Each row of a before or after table is a point. One or more steps were done to the points. Then noise was added and the rows were shuffled. The steps act on how far a point lies along the listed directions, d1 being the first. What was done? A step turns or swaps two directions, mirrors them in a line or flattens them onto one, adds a multiple of one to another, or multiplies one. Angles are multiples of 10 degrees, from the lower direction toward the higher: turns from -170 to 170, lines from 10 to 170 but not 90. Use the fewest steps. Two steps may share a direction if one is a turn and the other turns, adds or multiplies; they go together, in the order done. Otherwise the lowest direction goes first.
(in the rows, 128 means zero)

Directions:
(1): [121 164  90]
(2): [179 123 114]
(3): [115  89  94]
Before (13 x 3):
[[139 151 101]
 [122 109 156]
 [140  86  98]
 [167 108 160]
 [109 127 139]
 [103  99 121]
 [127 109 103]
 [172 113 128]
 [144 148 102]
 [116  92 153]
 [109 145 143]
 [163  84  93]
 [155  85 133]]
After (13 x 3):
[[159  73  84]
 [106 121 134]
 [151 187 132]
 [141  46  98]
 [155 181 131]
 [ 98  86 111]
 [110  75 125]
 [166  96 112]
 [152  62 119]
 [130 114 109]
 [100  48 113]
 [110 149 147]
 [137  77  89]]
Steps: add -1.5 times d1 to d3

Directions:
(1): [163 124 182  95 137 110]
(2): [128 150  91  66 125 122]
(3): [155  69 109 116 131 159]
(4): [ 98 134 142 115 184 164]
Before:
[[ 97 139 115 177 114 153]
 [117 127  99 118 139 148]
 [108 111 132  68 204 177]
 [110 156 107 102 181 178]
 [127 113  54  84 112 130]
 [128 124 138 130 143 140]
 [102 158 122 118 147 110]
 [146 146 114  72 134 131]
 [159  70 111 139  83 146]
 [132 106 113  98 133 162]
 [124 132 147  45 171 128]
 [115 120  75 203  89 139]
 [138 160 155  90 124 104]
 [137  75 157 145 136 134]]
After (14 x 6):
[[116  95  53 158  96 135]
 [181  67 119 136  61 126]
 [132 101 102 120 115 158]
 [111 171 112  89 130 121]
 [ 98 111  99  90 184 177]
 [118 128 170 177 127 146]
 [119 147  73 106 125 144]
 [101 147 109 137 179 184]
 [ 90 141  83  65 160 144]
 [ 89 156 123 135 159 123]
 [118 118 109 148 134 148]
 [131 126 137 120 141 136]
 [150 100 155 215  99 123]
 [157  84 155 103 123 116]]
Steps: turn d1 and d2 by 60 degrees; add -0.5 times d3 to d4

Directions:
(1): [179 154 171 123 176 171 109 119 110 108 124]
(2): [149 162 111 121 168 109 184 129 178 150 110]
(3): [118 139 185 165 116 125 148 135 156 134 192]
Before (14 x 11):
[[103 106 108 116 104 116  87 135  85 147 101]
 [178 145 112 118 139 143 130 116 123 133 100]
 [ 71 110 138 153 104 118 125 132 127 143 177]
 [131 117 211 153 103 145  87 126 103  75 174]
 [ 95 129 152 131 101 124 143 151 133 127 172]
 [139 159 181 171 155 126 163 131 185 144 154]
 [146 142 176 133 129 157 137 130 131 143 170]
 [107 111 174 138 106 111 133 117 151 135 194]
 [120 111 200 162 110 147  82 118 103 131 172]
 [ 90 115 161 149 104 155  96 135 106 127 173]
 [ 99 130 126 142 116 101 156 156 148 149 135]
 [ 81  83 155 169  48 120 112 150 157 133 203]
 [ 90 119  51 137 117  79 163 135 150 154  96]
 [131 129  79 115 138 102 168 116 182 147 101]]
After:
[[ 98 129 139 121 103 122 138 148 124 127 155]
 [ 92  73  97 131  60 124  94 142 129 128 141]
 [ 95 133 148 154 110 100 162 157 159 152 158]
 [144 102 139 107 123 148  61 117  67  72  92]
 [129 168 229 202 146 124 179 137 207 147 210]
 [120 141 144 157 126  99 193 126 214 154 171]
 [ 74 102 108 136 114 118 116 125 109 140 140]
 [147 140 174 128 132 155 134 133 131 144 166]
 [111 108 158 126 109 114 124 118 141 133 173]
 [101 104 104 114 118 161  74 129  77 119 105]
 [173 147 134 132 131 143 138 119 135 133 122]
 [113  99  65  88 111 120  73 128  66 143  53]
 [132  97 138 119 125 147  60 108  70 126 100]
 [ 87 127  91 165 113  78 176 141 172 158 142]]
Steps: add 1.5 times d2 to d3

Directions:
(1): [130 164 120 124 129 129  60  98 153 111 168 113 187 142]
(2): [163 144 138 134 138  83 140 141 116  86  73 169 180 127]
(3): [ 81 121 160 126 199 134 113 156  95 142 132 122 157  86]
(4): [166  72 141  68 130  84 104 159 128 126 166 129 121 131]
(5): [139  99 117 172 138 108 133 115  68 104 136  67 134 167]
Before:
[[192 100 105 178  96  50 119 109  54  52 123  78 185 184]
 [116 148 100 140  92 150 163 117 141 153  96 118  73 139]
 [211 168 142 103 123  29 116 140 143  54  64 200 230 144]
 [137  80 107 134 108 141 152 133 106 116 154 103  79 155]
 [150 123  93 147 116 133 149 122  90 127 142 101 128 147]
 [143 102 112 120  84 139 152 130 148 145 134 143  86 136]
 [116 130 127  97 148 143  62 129 156 151 173 117 158 127]
 [146  99  92 121  96 114 144 121 143 140 161 114  75 167]
 [136  98 137  99 133  90 151 145 131 124  85 143 120 126]
 [138 131 115 148  91 124 125 118 162 116 137 149  93 125]
 [134 122 134 123 106 128 135 116 157 129 147 130  85 125]]
After (11 x 14):
[[146  82 141  85 136  76 144 153 128 122  98 141 119 132]
 [136 128 113 156  93 125 127 114 151 117 136 138  95 136]
 [224 145 144  88 124  12 107 150 128  50  77 193 227 153]
 [142  81 113 102 104 138 145 144 131 127 162 127  73 134]
 [104 168  97 168  92 166 172  98 134 153  83 112  77 141]
 [143 139 100 132 114 147 149 127 116 135 136 129 124 126]
 [160  85  98  94  95 104 137 133 155 142 169 125  70 161]
 [189 120 122 105  86  67 106 131 132  83 123 155 172 137]
 [150  91 110 121  85 128 148 128 141 145 141 135  88 142]
 [137 109 131 122 110 119 133 117 148 124 150 116  86 131]
 [130 107 128  94 152 126  53 138 141 146 185 103 156 138]]
Steps: multiply d4 by 2; multiply d5 by 0

Directions:
(1): [ 74 115  93 156 152 131  74 182 135 128 127 103 172 152 159 169 119 158
 141 176 142  99 141 157]
(2): [ 94 166  95 140 145 131 162 149  94 124 137 109 118 171 105 138 136  83
  49  87 157  90 104 133]
(3): [146 114 153 101  88 102 153 181 121 106 121 118 197 111 125 133 176 126
 123 144 188 156  84 105]
(4): [139 111 123  76 129 137 147 155 160 101 164 114  88 101 164 172  73  79
 158 119 169  96 141 111]
(5): [139 182 151 105 147 124  77 105 186 123 152 133 125 182 161  84 112 123
 114 146 166 149  78 135]
(6): [ 85 163 121 149  89  65 124 150  91 154 131 179 136 113 163  89  92  74
 151 146 115 127 133 106]
Before, 10 rows:
[[126 134 141 121 122 135 114 137 148 125 144 128 140 140 152 116 123 101
  113 142 183 142  87 128]
 [133 126 121 138 124 135 146 136 131 115 141 137 103 131 129 132 112  98
  116  93 141 111 129 115]
 [171 126 151  83 155 169 120 129 189  99 127 104 105 154 131 155 137 129
  131 103 191 124 120 152]
 [122 192 137 100 113 126 183 150 114 113 151 100 115 176  99 100 136  43
   36  82 186 120  77  83]
 [142 130 156 106 139 143 108 120 174 112 148 109 114 154 128 123 134 138
  110 125 151 123  99 137]
 [127 120 137 125 116 123 122 124 160 123 153 132  92 123 143 124 105  92
  119 136 166 132 117 111]
 [163 136 151  78 136 133 139 105 148 132 159 155 101 115 138  82 107 110
  131 115 150 140 118  98]
 [175 101 151 157 126 147 186  80 107 110 104 119 100  97  49 137 176 161
  118  77  60 146 131 118]
 [179 113 141  73  49  93 209 221 111  89 137 100 229  91  85 146 228  90
  102 109 243 165  44  68]
 [159 119 139 113 134 145 151 119 142 108 142 106  90 133 117 163 134 100
  112  87 182 131 109 140]]
After (10 x 24):
[[126 166 132 121 159 143 100 103 162 130 132 153  55 157 159 124  81  90
  149 104 138 105 154 151]
 [134 125 141 120 119 123 118 121 165 122 146 127 100 133 141 122 115 101
  111 141 171 138 106 112]
 [133 164 127 143 136 122 113  91 132 135 141 137  72 157 134 114 104  86
  111  93 149 131 113 148]
 [117 127 137 116 132 137 119 126 152 124 157 128  80 129 145 134  89 100
  138 116 123  97 139 129]
 [105 193 124 107 112 116 189 152 102 118 159 113  94 161 107 103 109  20
   51  82 168  97 103  78]
 [150 133 143 178 130 129 166  62 101 136 105 146  84 116  62 106 149 151
  125  81  30 142 140 125]
 [166 129 150  74 130 132 147 113 150 131 161 149  99 106 135  86 110 114
  131 116 153 141 118  96]
 [141 141 132 140 127 136 126 128 141 116 138 138 121 156 127 111 132 117
  102 103 149 129 105 121]
 [112 128 124 123 118 129 125 143 132 129 151 136 117 119 165 134  93  75
  135 136 169 123 116 119]
 [ 63 232  90 170  57  15 129 138  61 186 154 219 129 123 154  30  78   4
  139 120  99 122 122  80]]
Steps: swap d3 and d6; swap d4 and d5
